Rows are points. To make a cloud, some directions were put in groups of two or more. Within a group, all points are equally far from the middle, so they leave a hole (a ring in 2 directions, a hollow ball in 3). The other directions are filled evenly. Then the cloud was stretched, turned, moved and blurred a little. Count the holes, and give their numbers of directions, smallest first.
(in the rows, 128 means zero)

Cloud (22 x 3)
[[ 94 175 121]
 [119 180 125]
 [ 91 123 175]
 [110  79 140]
 [134  84 165]
 [155 106 168]
 [ 67 132 123]
 [166 121 150]
 [153 138 170]
 [135 144 179]
 [150 162 133]
 [141 147 103]
 [129  78 144]
 [163 124 158]
 [116  97 178]
 [ 72 112 124]
 [101 169 159]
 [146  93 168]
 [103  81 133]
 [122 169 162]
 [104 166 102]
 [ 89 118 174]]
Holes: 1 (3)

Cloud (22 x 3)
[[137 126  79]
 [ 96 162 104]
 [122 121  85]
 [ 89 135 157]
 [142 156 179]
 [101 118 108]
 [191 135 125]
 [143 160  98]
 [ 94 163 105]
 [193  97 145]
 [153  59 121]
 [ 77 142 137]
 [129 189 118]
 [167 138 164]
 [167 163 121]
 [151 168 111]
 [164 153 163]
 [124  96 141]
 [115 164  98]
 [102 110 127]
 [123 104  85]
 [195 131 120]]
Holes: 1 (2)

Cloud (32 x 4)
[[121 180 109 129]
 [ 97 141 168 211]
 [ 78 168 100 105]
 [ 91 103  98 150]
 [174 179 110 113]
 [102  77 122 131]
 [113 117 161 190]
 [122 129 129 130]
 [172 166 116 113]
 [188 177 125 108]
 [163 117 164 143]
 [117 155 173 190]
 [ 81 128 195 138]
 [157 158 135  97]
 [150 131 123  98]
 [117 143 187 121]
 [148  96 114 110]
 [ 80 129 139 164]
 [ 86 111 132 136]
 [159  75 142 136]
 [ 83 130 113 158]
 [115 112 120 187]
 [111 109  95 186]
 [163 170 175 124]
 [132 130 163 169]
 [118  98 137 168]
 [126 157  81 106]
 [124 161 135 130]
 [121 135  91 178]
 [ 53 148 165 164]
 [110 117 120 121]
 [134 118 127 101]]
Holes: 0

Cloud (30 x 4)
[[137 131 157 180]
 [ 91 132 157 110]
 [124 137 147 146]
 [ 91 101 111 118]
 [107 115 140 100]
 [151 163 146 169]
 [168 125 147  57]
 [170 150 115 140]
 [ 98 120 112  91]
 [153 153 139 160]
 [137 123 145  99]
 [127 108 126  64]
 [ 92 136 193 104]
 [111 115 151  77]
 [106  57 117  87]
 [142 125 176 118]
 [165 168 122 158]
 [ 75  69 138  70]
 [128  62 108 133]
 [129 164 182 129]
 [109  88 122  64]
 [157 171 131 156]
 [110 115 114 116]
 [114 144 166  86]
 [ 96 108 103 118]
 [102  71 123  91]
 [ 97  66 138  73]
 [113 146 129  93]
 [135 101 133  55]
 [102 135 143 133]]
Holes: 0

Cloud (53 x 6)
[[130 139 136 139  63 120]
 [132 112 176 123  86 122]
 [128 172 112  91 184 145]
 [189 138 110 105 167 110]
 [174 130  78 105 156  99]
 [178 143 109  89 175  99]
 [140 166 138 160 103 100]
 [131 194  87  90 152 138]
 [163 130  73 124 173 130]
 [111  59 102 115 134 122]
 [169 160 171 131 104 138]
 [131 176  95 101  79 143]
 [127 191 137 147  83 149]
 [180 149 145  88 111 131]
 [164 122 135 116 183  97]
 [138 100  99 128 190 127]
 [158 169 141 174 134 160]
 [124 196 120 157 105 151]
 [149 138 124 183  91 132]
 [131 182 124 146  90 117]
 [135 118 115 111 124 199]
 [108 144 155  86 116 173]
 [188 123 104 141 142 119]
 [172 162 120 155 150 170]
 [102 106 126  84  91 115]
 [115 160  63 112 143 118]
 [ 96  86 141 171 142 100]
 [112 141 130  74 117 175]
 [124  77  94  91 126 147]
 [128  89 154  91 162  98]
 [121 153 111  68 180 120]
 [ 94 146  72 122 153 130]
 [109 152 118 127  91 197]
 [167 175 108  74 112 122]
 [135  98 177 161 106 160]
 [113 161 104 120  69 156]
 [165 142 169 161 106 158]
 [110 157 113 125  87 193]
 [104  77  83 107 155 120]
 [ 94 122 162  88 130 109]
 [ 89 138 129 102 118 186]
 [145  79 107 138 101 150]
 [159 101 109 117  86 118]
 [122 100 141 172 162 102]
 [136 128  97  99 151  70]
 [142 145  82 167 112 130]
 [ 66 139 155 126 124 127]
 [136 144 132 180  90 179]
 [135 143 182 117 107 170]
 [134 129 158 148 156  85]
 [161 117  95  82 117 165]
 [ 92 127 115 117 114 193]
 [158 182  91  76 113 141]]
Holes: 2 (2, 4)

Cloud (56 x 6)
[[139 178 102 102  93  89]
 [ 84 109  96 120 103 106]
 [150 173  89  97 117 116]
 [121 117  79 100 131 114]
 [104 144 150  80  67 153]
 [122 110  83 137  67 171]
 [121 100  63 143 105 160]
 [ 93  78 105 110 151 138]
 [159 154  95  76  93 126]
 [131 201  95  99  61 157]
 [186 130  80 135 109 117]
 [ 75 100 129 102 134 159]
 [149 118  59 164 193 159]
 [110 160  68  97 134 120]
 [107 170  88 139 159 119]
 [159 150  67 137  92 115]
 [ 90 122 118 152 134 174]
 [107  92 100 166  91 147]
 [ 95  94 131 144 136 177]
 [175 108 116  97 139 151]
 [159 105  56 142 170 149]
 [ 93 115 135 143  91 116]
 [178 107  89 109 128 126]
 [ 85 113  97 107  88 107]
 [171 102 117 121 104 102]
 [ 93 139 148  75  36 138]
 [130 127 122  98 114 186]
 [135 135 149 134 104 156]
 [136 161 115 151 131 138]
 [115 140 150 124  76 153]
 [147 155  92 111 171 179]
 [106 101  59 150 171 157]
 [144 166 144 114  67 152]
 [113 138  62 125 146 168]
 [119 113 147 129  52 144]
 [144 174  74 119 123 145]
 [157  97 132 114  63  98]
 [101 125 134 108 137  93]
 [ 78 127 137  88 114 166]
 [126 126  92 125 109 192]
 [137 117 123 159 128 187]
 [142 160 118 120 148 112]
 [102 151  79  89 135 167]
 [123 144 115  92  73  75]
 [150 145 126 158  69 131]
 [111 164  64 126 146 141]
 [146 154 141  68  87 124]
 [148 173  70  92  77 119]
 [120  72 141 120 142 132]
 [ 98 106 105  86 144 117]
 [144 150 124 147 168 159]
 [ 94 101 103 114 137 106]
 [ 72 132 113 122  96 162]
 [120 148 153  70  99 114]
 [ 97 109 134  84 124 162]
 [162 109 105 134 116  98]]
Holes: 1 (4)

Cloud (71 x 8)
[[148 147 174 133 113  88 113  85]
 [191 134 129  90 107 153 170 137]
 [ 80 154 148  81 124 144 121  80]
 [102  84 118 124 133 105  82 152]
 [138 127 147 106 103 187 167 156]
 [145 184 127 123 173 181 174 131]
 [145 168 103 144 148  90  86 107]
 [150 109  55 102 123 110 148 114]
 [ 91 128 120  48 122 137 141 145]
 [198 157 109 129 131 132 119  71]
 [ 90 129 151 175 130 163 128  81]
 [119 140 168 129  84 127 156 157]
 [ 62 185 115 154 148 155 129 118]
 [144 146 132 140  74 148 160 102]
 [118 162 174 116  88 117 102  96]
 [143 156 156  60 135 147 142 114]
 [208 101 159 130 133 148 137  82]
 [140 145 101  66  98 134 157 103]
 [129 173 108 148 137 134 194  90]
 [175  92  81  99 167 121 157 154]
 [123  87  88 110 101 173  98 130]
 [163 130  82  70 117 138 133 167]
 [128  92 117  98 141 114 211 143]
 [104 135 105 138  86 147 125 176]
 [163 128 133 111 194 147 139  81]
 [121 167 143 106  98 116  96  82]
 [172 184 100 144 158 181 162 117]
 [122  86 141 114 100 178 138 157]
 [116 181 170 145 121 104 119  94]
 [200  82 161 122 131 134 120 125]
 [125 146 117 131 130  84  90 186]
 [115  88 102  75 128 134 146  88]
 [123 166 198 135 114 117 141 132]
 [161 139 158  64 128 172 121 100]
 [131 169 137 189 165 115 166 104]
 [116 118  81 118 142 117 190  99]
 [154 150  72  92 150 110 114 166]
 [133 184 177 167 134 113 127 109]
 [196 147 134 158 130 120  92 143]
 [ 89  97 119 161 125  91 121 151]
 [113 142 139 130 117 154 159 191]
 [186  92 172 113 123 150 122  74]
 [ 99 157 116 117 195 155 118 134]
 [181  91 164 144 143 169 164 125]
 [123 137 156 127 117 111 198 167]
 [140 117 140 165 148  82 121 183]
 [167 113 112 108  76 127 130 162]
 [ 68 165 101 146 117 110 134 161]
 [171 174 102 113 165 118 103 131]
 [122 130 164 155 193 118 116 122]
 [114 138 113 195 163 104 131 135]
 [133  93 143  88  80 177 117 132]
 [ 85 113 206 128 125 145 151 107]
 [150 111 134 147  73 116 141 101]
 [139 109 101 166 141 180 101 129]
 [103  83 125 119 119  76 104 146]
 [151 146  91 163 148 143 184  83]
 [149 100 188 129 115  82 131 144]
 [167 133 150 118 193 109 153 102]
 [ 95 143 110 145  93 112 108 178]
 [ 89 131 142 155 131 145  77  84]
 [118 147  86 116  94 108  70 138]
 [138 135 176 114  76 102 116 130]
 [145 170 175 151 134 141 180 141]
 [107  99  69  95 158 132 132 113]
 [162 126 140 113 184 186 176  82]
 [162 165 171 119 133 116  92 134]
 [ 61 140 111  74 123 136 122 110]
 [194  86 149 123 136 109 106 144]
 [100 117 197 155 128 137 139  80]
 [ 83 100 139 122 111 173 181 116]]
Holes: 3 (2, 3, 3)

Cloud (103 x 9)
[[152 168 125 112 153 115 123 134 157]
 [ 64 143 155 181 155  88  98 133 134]
 [118 175 129 128  73  78 118 143 135]
 [118 154 102 132 111  98 101 130 178]
 [118 148 173 130  88  70 104  79 144]
 [107  95 142 178 113 109 113 123 188]
 [151 144 188 100 110 136 119 145 189]
 [127 138 108 135 148 111 187 124 167]
 [135 112 150 183 175  88 157 160 166]
 [141 102 177  76  95 107 104  88 193]
 [193 150 107 144 131 113 100 129 147]
 [ 98 151 182 115 155  83 104  94 125]
 [176 140 113 148 137 144  70 150 168]
 [ 81 168 176 107 165  93  59 112 141]
 [156 152 184 113 144  82 131 137 139]
 [183 133 147 109 109 108  97  87 159]
 [115 140 102 129 122 122 155 108 144]
 [144 152 144 166  99 100  70 113 122]
 [123 101 172 125 164  76 160 118 173]
 [102 132 190 185  95 112 120 114 182]
 [ 89  87 156 137 145 106 146  85 185]
 [147 151 175 105 112 131 117 134 188]
 [160 126 114 167 121 145  86 178 182]
 [ 89 178 127 140 116  66  97 147 154]
 [153 135 109 104 161 110 154 154 153]
 [147 171 101 155 121 146 117 145  98]
 [ 96 105 155 144 103  80 178 168 212]
 [137 147 176 177 175 130 140  85 144]
 [113 140 163 111 111  65 156 123 186]
 [168 105 128  91 146 129 118  83 103]
 [105 143 113 167 173 147 148 171 123]
 [160  91 107 150 181 118 128 106 196]
 [ 89 198 133 133 100 115 109 123 148]
 [141 119 127  91 100 125 143 163 150]
 [128 105 119 137 168 166 136  65 165]
 [135 106 125  87 149 132 139 130 105]
 [134 106 140 115 177 106 128 100 121]
 [130 189  94 130 161 110  88 157 126]
 [101 125 116 138  93 140  80 128 107]
 [108 147 127 103 144 119 135 113 210]
 [169 117 169 110 158 103 126 117  97]
 [108 153 152 124 105 115  95 129 199]
 [ 63 127 139 129 154  73  91 102 140]
 [136 180 128 121 132 146 124 117 159]
 [156 126 164  99 216 119 132 102 108]
 [ 94 162 180 158 124  87 102 183 156]
 [139 198  93 122 166  99  88 131 128]
 [ 66 119 104 192 164 153 125 151 146]
 [145 140 138  83 146  89 106  75 182]
 [ 94  72 148 160 115 120 118 150 153]
 [ 83 194 161 155 123  55  82 135 134]
 [ 95 158 154 165  90 144  74  71 132]
 [ 73 140 126 159 106  62 129 120 207]
 [190 166 168 185 143 135 114 150 139]
 [ 93 137 182 131 137  86 119 114 185]
 [118 119 148  91 201 114 145 125  95]
 [118 155  91 145 168 127 112 150 182]
 [ 90 151 158 108 115  35 157 152 156]
 [142  64 110 186 130 117 144 115 162]
 [112 146 184 147 118  63 139  93 154]
 [135 127 178 147 117  59 136 161 129]
 [177 140 138 132 142 153 124 192 154]
 [191 140 141 138 107 129 133 123 177]
 [ 83 135 113 196 113 132 116 131 117]
 [129 151 179 186 112 124  97 137 165]
 [121 174 145 107 140 103 113 190 122]
 [148 125  88 119 116 136  99 187 149]
 [111 103 134  87 146 125 177 114 145]
 [137 119 180  90 108 112  75 119 147]
 [191 116 158 109 127 112 167 144 175]
 [ 92 174 158 135 158 112 114 144 191]
 [168 161 151 139 116 101  94  70 139]
 [130 130 101 144 160  86  81 138 157]
 [ 75 135 138 171 150 155 143 168 140]
 [108 143 145 133 140 162 115 177 106]
 [139 181 156 100 135 122  87 141 156]
 [117 139 148 120 192 144 119 125  99]
 [ 97 167 138 157 136  94  74  97 173]
 [ 97 119 186 157 117  99 149 117 123]
 [110 120 189 120 163 105 114 136 160]
 [104 128 101 213 144 145 108 132 117]
 [122 119 110  99 161 131 158  80 137]
 [ 96 104 120 172  81 128 110 110 134]
 [118 151 127 110 120 113 124 186 102]
 [ 87 111 120 136 139  82 137  99 238]
 [130 156 113 159 165 149 160 108 122]
 [150 109  80 134 188 196 126  89 158]
 [117 150 118 145 129 174 124 102 147]
 [170 116 168 116 140 103 123 105 133]
 [133 126 131 138 101  83  77 137 150]
 [ 74 202 136 177 132  91 115 139 170]
 [115  66 100 162 128 139  84 133 166]
 [154 145 132  74 120  91 102 145 148]
 [146 142 117  72 144  74 127 124 157]
 [156  82 121  96 143 104 105  89 143]
 [154 161 214 108 134  99  99 128 102]
 [ 99 165  71 182 151 129 119 150 162]
 [148 122 147 156 139 149  78 127 179]
 [ 93 123 104 108  87 132 113 112 145]
 [138 125 102 147 147 128 174 114 120]
 [128 127 165 123 130 166 101 160  94]
 [ 72 139 183 114 145  41 129 143 161]
 [174 136 187 128  93  79 138 104 135]]
Holes: 1 (2)
